Rows are points. Two turns around zero, p and q, are shown by what they do to some points. Write where each new point lands after one turn and then the other. Backwards means that the second turn is done in reverse. Each puzzle has new turns, and all numbers are rounded.
In the rows, zero is written as 128.

Turn p:
[ 94 169] -> [179 143]
[127 112] -> [114 135]
[ 80 118] -> [137 176]
[171 111] -> [96 95]
[167 130] -> [115  91]
Turn q:
[108 121] -> [128 107]
[146 121] -> [141 143]
[138 159] -> [102 148]
[168  80] -> [187 149]
[ 79 158] -> [83 92]
Where do these land?
p, then q: [188 165] -> [197 115]
q, then p: [138 108] -> [122 107]
q, then p: [117  94] -> [ 97 110]
p, then q: [ 92 121] -> [ 97 147]
p, then q: [106 152] -> [128 161]

Turn p:
[137 101 112] -> [101 146 134]
[172 167 189] -> [155 104  51]
[ 99 151  91] -> [158 142 168]
[121  89 121] -> [ 91 129 144]
[123  94 151] -> [ 94 105 125]
[116 165 103] -> [168 143 146]
Turn q:
[159  83 199] -> [120 209  90]
[144 111 152] -> [126 160 118]
[102 105 107] -> [ 92 111 132]
[110 141 108] -> [126  99 133]
[142 156  91] -> [149 105 165]
[112 171 111] -> [154  87 130]
Where do these land?
p, then q: [ 90 108 127] -> [112 147  93]
q, then p: [174 164 104] -> [119 118  66]
p, then q: [115 167 145] -> [126 162 156]
p, then q: [133  72 136] -> [99 92 95]

Turn p:
[ 60 116  75 133] -> [144 159  69 182]
[144 109 147 151] -> [109 133 125  95]
[121 121 165 143] -> [119 157 142 105]
[184 149 161 151] -> [ 87 103 169  94]
[137 172 124  97] -> [140 105 165 159]
[123 100  96  92] -> [171 110  97 133]
Turn q:
[138 145 166 126] -> [128 143 125  88]
[126 146 120 181] -> [153  79 132 113]
[ 94 159 162 130] -> [155 145 162  95]
[141  68  92 115] -> [ 81 118 118 181]
[ 87 173 155 141] -> [173 136 165  95]
[145 126 101  83] -> [125 160  98 161]
[164  79 100 119] -> [ 81 116  97 164]
Where do these land?
q, then p: [156 138  48 122] -> [ 72 100  70 126]
p, then q: [ 98 123 192 103] -> [148 165  94  76]
p, then q: [124 139 104 129] -> [126 103 134 134]
q, then p: [171 149 158 151] -> [178 101 111 142]
q, then p: [132  85 153 123] -> [144 171 130 147]
p, then q: [ 86 134 113 141] -> [164  99 124 125]

Turn p:
[116 111 146 182 104 124] -> [ 84  82 126 126 114 123]
[ 87 108 148 110  90 111] -> [157  82 112 114  98 144]
[148 117 143 134 106 149] -> [113 116 155 123 131 153]
[191 165  89  98 174 128] -> [148 201 160 154 171 104]
[131  93  86 116 130 101] -> [146 144 146 135  82 100]
[108 128 116 138  88  91] -> [145  84 132 120 112  96]
[ 81 136 124 119 120 156] -> [134 126  98  82 124 138]
[162 166 173 127 212 164] -> [ 96 188  96 169 192 167]
Turn q:
[173 140 114 193  95 144] -> [180 180 145 132 175 129]
[134 112  94 144 173  95] -> [129 156 103 171  93 111]
[ 66 162 153 100 135 128] -> [ 70 100 157 120 111 162]
[150 117  80 100 105 129] -> [115 143  84 112 154  97]
[168 143 159 139 123 171] -> [164 121 173 106 148 104]
[ 77 128 149  72 159 111] -> [ 74  81 124 124  81 138]
[149  92 116 176 117 154] -> [177 133 121 160 165 122]
[106 130 159 101 116  93] -> [114 111 117  99  98 162]
Where do these land?
p, then q: [ 96 145 133 147 105 142] -> [109 105  94 133 121 112]
q, then p: [ 89 151 116 167 104  89] -> [101 144 112  75 169 140]
p, then q: [152 131 183 114 161 153] -> [121 125 177 171 156 108]
q, then p: [156 181 125 112 143 145] -> [166  98  97 153 146 138]
q, then p: [ 71 163  83 110 126 132] -> [118 123  57  90 118 118]
q, then p: [159  99 126 103 103 116] -> [160 158 155 132 115 109]
q, then p: [156  62 180 117 172 104] -> [127  99 219 136  93 123]
p, then q: [144  91  79 155 109 143] -> [115 105 128  84 117 179]

Turn p:
[133 144 131  58 196 173 120 142] -> [163 138 206  92 143 110  83 100]
[113  81 129 147  77 106 126 126] -> [ 93 132 104 136 140 146 172 168]
[139 135 137 123  85  76 126  87] -> [ 93 158  82 141 117  92 130 154]
[128 121 151 169  88 119 102  99] -> [101 116 100 148  90 136 136 171]
[106 156 111 100 135 167 145 131] -> [128 129 157  94 114 123 133  83]
[145 144 181 130 158 114 164 140] -> [113 135 132 168 145 141  75 100]
[ 68 107  56 169 155 133  92 165] -> [208 130 129 111 119 178 198 132]
[176 165 146  91 147 147 138 162] -> [132 103 166 146 149  85  92  91]
[144 100 110 166 113 116 139 100] -> [121 111  76 116 134 143 132 153]
Turn q:
[130 149 148 125 141 134  86  83] -> [132  69 146 144 122 153 134 133]
[109 147 117 132 181 131 119 110] -> [137  91 119 133 160 143  93 117]
[114 164 165 143 181 123 128 114] -> [127  87 148 116 186 150 120 130]
[124 166 116 103 114 108 136 141] -> [138 139 163 140 132 102 123 100]
[158 165 119 177 156 127 120 116] -> [127  99 146 135 152 116  92 178]
[169 156 114 117 168 126 122  86] -> [180  91 149 135 130 140  97 149]
[100  95 119 125  69 168 119 181] -> [ 72 160  99 104  79  98 147 101]
[127  62 133 117  82 100 117 188] -> [118 177  80 130 109  87 193 120]
[121  81 143 127  47 124 170 146] -> [ 97 210 127 124  91 136 173 129]
[142  72 136  96  89 155 166 174] -> [131 192 102  76  89 119 160 116]
[114 151  97 147 181 113 126  69] -> [148  94 128 170 159 165  74 135]
Where do these land?
q, then p: [175 135 155 136 174 158 114 162] -> [138 154 157 124 199 103 130 140]
q, then p: [ 78 110  77 144  93 160 160 129] -> [139 141 130 116  46 113 168 127]
p, then q backwards: [110 131 107  94  89 109 157 118] -> [103 110 148 131 106 125 137 181]
q, then p: [121 139 149 101 142 123  66 165] -> [112 163  86 105 175 145 119 149]
q, then p backwards: [ 91 135 121 110 103 117 154  75] -> [ 83 139 172 144 153 129 145 156]
q, then p: [167 103 153 134 151 166 133 195] -> [138 176 146 114 182  76 144 105]
q, then p: [ 98  80 121 137  66 138 138 101] -> [102 108 118 115  74 137 172  85]
q, then p backwards: [144 147 169 146 186 150 130 151] -> [166  76  93 110 134 161 140 120]
p, then q backwards: [102  97  97  86 137  65  92  96] -> [180  88 131 147 116  99 187 168]
q, then p backwards: [143 147 139 166 128  88 132 130] -> [146  96 145 106 118 106 105 152]
p, then q: [178 182 120 154 138 135 132  87] -> [140 128 100 194  84 108 146 138]

Turn p:
[169 148 136 128 102  75 140 106 137] -> [148 154 121  99 175 104  94 108 121]
[108 172 162 111  81 138 133 144 125] -> [155 129 171 161 124 127  78 129 142]
[106 118 116 120 149 115 105 155 171] -> [151 120  94 147 131 167 151 118 143]
[113  58  88 151 137 153 130 177 126] -> [115  81  95 157 101 140 176 132  74]
[162 129 196 144 118 133 125  48 117] -> [ 72 198 165 106 138 100 106  91 139]
[101 104  66 147 135 158 102 125 130] -> [113 109 112 113 100 180 153 158  96]
[177 146 188 131 123 139  90  95  57] -> [ 69 182 129 126 105  69  73 142 149]
[ 53 101  92 140 154 131 131 157 106] -> [132  58 115 122  72 157 153 122 127]
[158 170 118 133 150 113 171 139 174] -> [191 150 138 113 163 111 163 134 137]
[134 134 117  75 129 124 154 134 139] -> [136 100 139 135 173 125 133 145 150]
Turn q:
[ 92 122  73 186 113 107 134 103 146] -> [100 150 183 110 141 122 162  75 149]
[ 64 157  99 177 121  88 127 133  97] -> [ 78 151 179  98  92 108 111  79 123]
[170 118 163 113 180 140 104 131 155] -> [165 113  75 141 174 126 104 127 114]
[145 181 137  99  85 158 108  73 131] -> [147 156 145  86 140 187 122 185 123]
[166  92 149  56 157 120 112 166 177] -> [127 101  52 187 166 136 109 154 155]
[131 172 107 137 119 130 179 115  84] -> [109 131 140  71  94 106 157 153 109]
[ 95 115 133 127 130 127 156 101  83] -> [134  89 157 100  89 120 127 124 136]
[145 131 166 139  98 103 164 125  90] -> [118  99 126 120  83 149 150 133  81]
[145  91 105 128 137 143  82 161 136] -> [137 137 138 186 163 102 115 132 132]
[127 102 148 118 139 164 115 173 180] -> [162 153  85 181 135 125 124 118 157]
Where do these land?
p, then q: [133 127 104 169 144 118 109 117 108] -> [100 132 144 129 114 130 128 173 143]
p, then q: [136 153 191 122  84 105 164 131 191] -> [165 118 105  72 179 148 115 103  69]
p, then q backwards: [ 78 154 146 140 162  90 137 164 128] -> [ 82  91 162 129 149 161 163 120 137]
p, then q: [ 91 111 133 152 140 155 164  56 176] -> [185 104  96  76  80 161 129 149 149]
p, then q: [115 142 138 132  87 143 137 184 139] -> [147 130 147 148 139 125 144 114  65]
p, then q: [112  76 108 129 104 142 101 136  49] -> [111 120 202 177  91 124 104 114 155]
p, then q: [130 152 109  98  91 118 108 136 116] -> [140 144 131 165 153 107  97 128 118]
q, then p: [172 154 138 115 160 134 171 126 133] -> [136  73 108 112 155 118 139 160 122]
p, then q: [145  72  57 106 144  99  83 104 142] -> [134 126 148 121 126  48 122 156 200]
p, then q: [167 137 155 116 163 176 107 126  99] -> [ 80 172 109 129  94 134 126  91 135]

Turn p:
[109 126 136  94  84  85  99  99 133] -> [136 134 160 150 150 115  99 142  67]
[131 148 156 158 183 141 153 110 170] -> [155 108  82 154 131 172 162 140 157]
[ 96 184 142 159 154 141 164 139 146] -> [111  88  69 127 121 168 125 154 143]
[134 131  86  87  94 128 126 135 149] -> [ 90 142 148 122 179 116 120 117 116]
[154  54 120 120 158 164  87 117  92] -> [171 164 188 123 107  99 138 110 184]
[126 117 120 118  67 124 152  96 115] -> [ 88 163 157 141 116 142 121 132  89]
[123 121  85 149  82 100  94 133 126] -> [107 162 125 121 137  71 116 152 100]
[157 160 142 140 180 109 177 135 121] -> [130  97  75 150 108 150 144  81 141]
[ 88 127 146 128 152 106 176 143 141] -> [109  66 121 150 114 141 150 138 124]
[106 181 143 143 174 152 124 136 111] -> [145  96  86 118 115 153  91 136 166]
[184  60 133 113  77 158  57 165 103] -> [164 189 195  50 129  83 142 106 120]
Turn q:
[159  93 114 122 163 113  83 121 143] -> [116 166 166 119 118 142 107 160  92]
[164 107 176 117 119 178 178 177 108] -> [ 99  81 132 142  60 117 140  67 116]
[162 158 128 115 121 125 159 135 153] -> [133  95 135 119 126 175 142 111 131]
[177 129 123 123 109 145 121 116  79] -> [ 88 140 160 114 130 127 113  83 151]
[ 81 149 115 149 153 148  96  88 116] -> [ 99 154 100 139 171 102 141 170 143]
[119 186 202  45  93 143 157 142  94] -> [125 104  75  80 137 120 185  29 105]
[123 104 122 156 130  75 101 100 187] -> [168 163 115 130 126 168  89 182 120]
[ 85 122  97 100 118 126 126 134 134] -> [167 141 135 141 148 106 160 133 126]
[139 157 146 172  81 120 133 172 119] -> [141  90 114  89  96 120 112 120 181]
[143 116 132 188 126  71 152 122 116] -> [143 102 122 131 133 136  47 138 144]
[ 72 104  96  97 145 170 109  86 152] -> [129 183 122 181 152 114 181 155 114]
[110 111  85 151 177 124 122 143 135] -> [128 116 159 152 140 108 122 185 114]
Where do these land?
p, then q: [141 150 122  69 134 148 114 152  75] -> [112 204 104 114 135 146 136 132  99]
q, then p: [191 122 141 167 130 138 107 151 165] -> [115 132 171  66 146 147 120 161 107]
p, then q backwards: [169 122 139 163 153 161 128 101  88] -> [135 102 143 133  57 140 113 120 154]
p, then q: [148 148 165 110 111 156 149 176 111] -> [120 172 131 152 138 126 167  83 109]
q, then p: [102 121 137 135 109 119 141 178 135] -> [121 155 141 130 132 107 156 100  96]
q, then p: [104 141  79  75 136 170 112  75 100] -> [126  74  67 175 102 169 128 130 150]
q, then p backwards: [144 152 121 142 184 102 135 119 109] -> [ 87 157 119  92 101 123 127 143 149]
p, then q backwards: [ 79 101  93 158  95 133 178 179 152] -> [134 173 133 148 185 195  96 155 119]
q, then p backwards: [103 156 133 132 148  92  61 109 102] -> [131 153  95 143  82 148  75 156 155]
p, then q: [143 149 167 164  98 106 109  96 187] -> [ 87  70 184 121 143 104 132 113 148]
q, then p: [ 86  86 111 118 157 143 151 107 141] -> [124 134  75 122  77 105 136 130 133]
p, then q backwards: [126  88 128 103  84  69 151  93 171] -> [115  96  98  71 196 156 145 115 131]

Turn p:
[136 106 127 118 115  98 117 110 155 144  90] -> [136 149 141 131 126 117  86 137 151 162 109]
[126 103 135  83  90  88 146 121  99 166 111] -> [171 145 193 128 122  99  99 144 117 123 115]
[146 156  94 141 146 135 106 155 101 126 129] -> [128 103 112 147 182 125 151 128 125 123 135]
[148  95 149 135 137 132 117 142 106 155 118] -> [112 131 151 130 147 118 107 117 148  92 111]
[107 140 122 118 149 119 166 133 148  78 170] -> [112 129 120 137  96 166 149 123  79 144 165]
[140 141 142 182 119 132 110 128 109 107 145] -> [117 120  84 144 126 104 133 122 142  96 155]
[104 157 109 129 102 138 150 167 109 107 146] -> [157 101 130 122 130 125 162 102 103 128 168]
[134 162 148 145 189 135 183 131 171 117 122] -> [ 84 156  85  94 133 156 122 102  72 145 120]
[150 101 125 140 140 152 132 127 141 135 116] -> [102 119 128 107 139 142 105 129 147 123 123]
[129 126 146 108 135 143  95 179 135 153 133] -> [107 127 161 133 148 117 161  92 150 129 108]
[ 90 125 115 130 149 133 124 101 142 130 121] -> [147 144 110 127 118 167 131 134 137 137 111]
[137 120 132 115 118 143 111  89 113  96 103] -> [134  91 113 140 102 124 107 154 135 128 102]
[117 133 120 121  78 117 109  81 135 152 159] -> [157 152 135 122  98 105 149 179 157 133 140]
Turn q:
[ 87 123 132 180  99 171 133  98 132  99 151] -> [149 134 171  88  87  84 114 143 100 137 104]
[103 143 136 186 135 134 107 151 151 140  97] -> [164 147  87  94  98 115 140 109 117 157 132]
[133 123 122 110 136 187 150 107 111 121 160] -> [119 118 164 117 122 122 112 183 121  98 146]
[147 122 110 127 127 121 167 136 125 124 119] -> [128 129 119 127 136 139  98 129 153 106 113]
[116 155 173 130 130 116 127 102 141 144 133] -> [102 130 125 140  91 140 145 137 118 164 118]
[145 169 108 151 122 123 108 134 151 119 166] -> [127  80 110 105 128 133 130 119  85 128 111]
[160 108 126  97 159  76 119 142  94 134 129] -> [129 103 115 191 162 141 130 113 157 124 145]
[158 128 145 115 128 113  91 112 150 112  92] -> [106 127 120 136 112 130 175  87 140 109 134]
[112  90 128 151 115 121 149 153 162 159 135] -> [172 156 139 116 127 169 109 115 125 144 116]
[114 115 116  60 149 132 141 144  96 101 110] -> [ 91 149 138 152 170 109 103 130 150 109 173]
[148 123 141 121  99 122 114 147 116 128 109] -> [125 123 132 115 148 130 153 112 160 136 126]
[112 137  99 107 138 120 130 110 107 155 135] -> [123 141 117 157 155 123 127 159 109 124 119]
Where do these land?
q, then p: [124 119 138 117 120 124 137 106 151 106 122] -> [148 128 110 127  96 115 132 124 129 127 118]
p, then q: [155 127  31 139 112 118 134 113 115 114 112] -> [189  90 124 138 147 171 127 135 116 117 188]
p, then q backwards: [ 86 127 152 147 107 159 124 135 138 114 125] -> [157 123 148 163 134 123 119 136 153 113  98]
p, then q: [154 132 106 100 190 140 128 129 110 106 113] -> [171 159 121 130 122  89 123 147 149 125 170]
p, then q: [150 120 131  58 126 121 115 124 115 199 158] -> [ 90 135 101 122  97 146 110 111 184 186 163]
p, then q: [105 141 135 136 123 131 140 110 118 157 138] -> [ 95 110 117 117 139 129 119 125 142 113 126]
q, then p: [153 141 141 120 126 145 126 124 148 212 109] -> [127  85 133  63 158 145 150 106 104 138 144]
p, then q: [ 93 137 129 145 128 119 111 144 133  98 104] -> [150 127 127 130 115 130 145 142 118  95  91]
q, then p: [120 145 157 119 115 117 132 113 123 156 103] -> [153 144 122  91 142 130 137 109 123 144 131]
q, then p: [147  76 147 152 115 117 126 133 112  98 148] -> [ 85 148 127 123  95 103  93 137 150 126 117]
q, then p backwards: [140 150 151 137 106 134 115 120 126 103 130] -> [142 134 146 109 111 160 124 140 142 121 131]
q, then p: [118 119 133 145 166 115 116 144 142 100 163] -> [124 129 137 146 120 113 124 164 160  89 139]
p, then q: [118 131 112 149 130 124 159 167 134 101 138] -> [136 108 160 149 124 121 125 168 106 119 123]
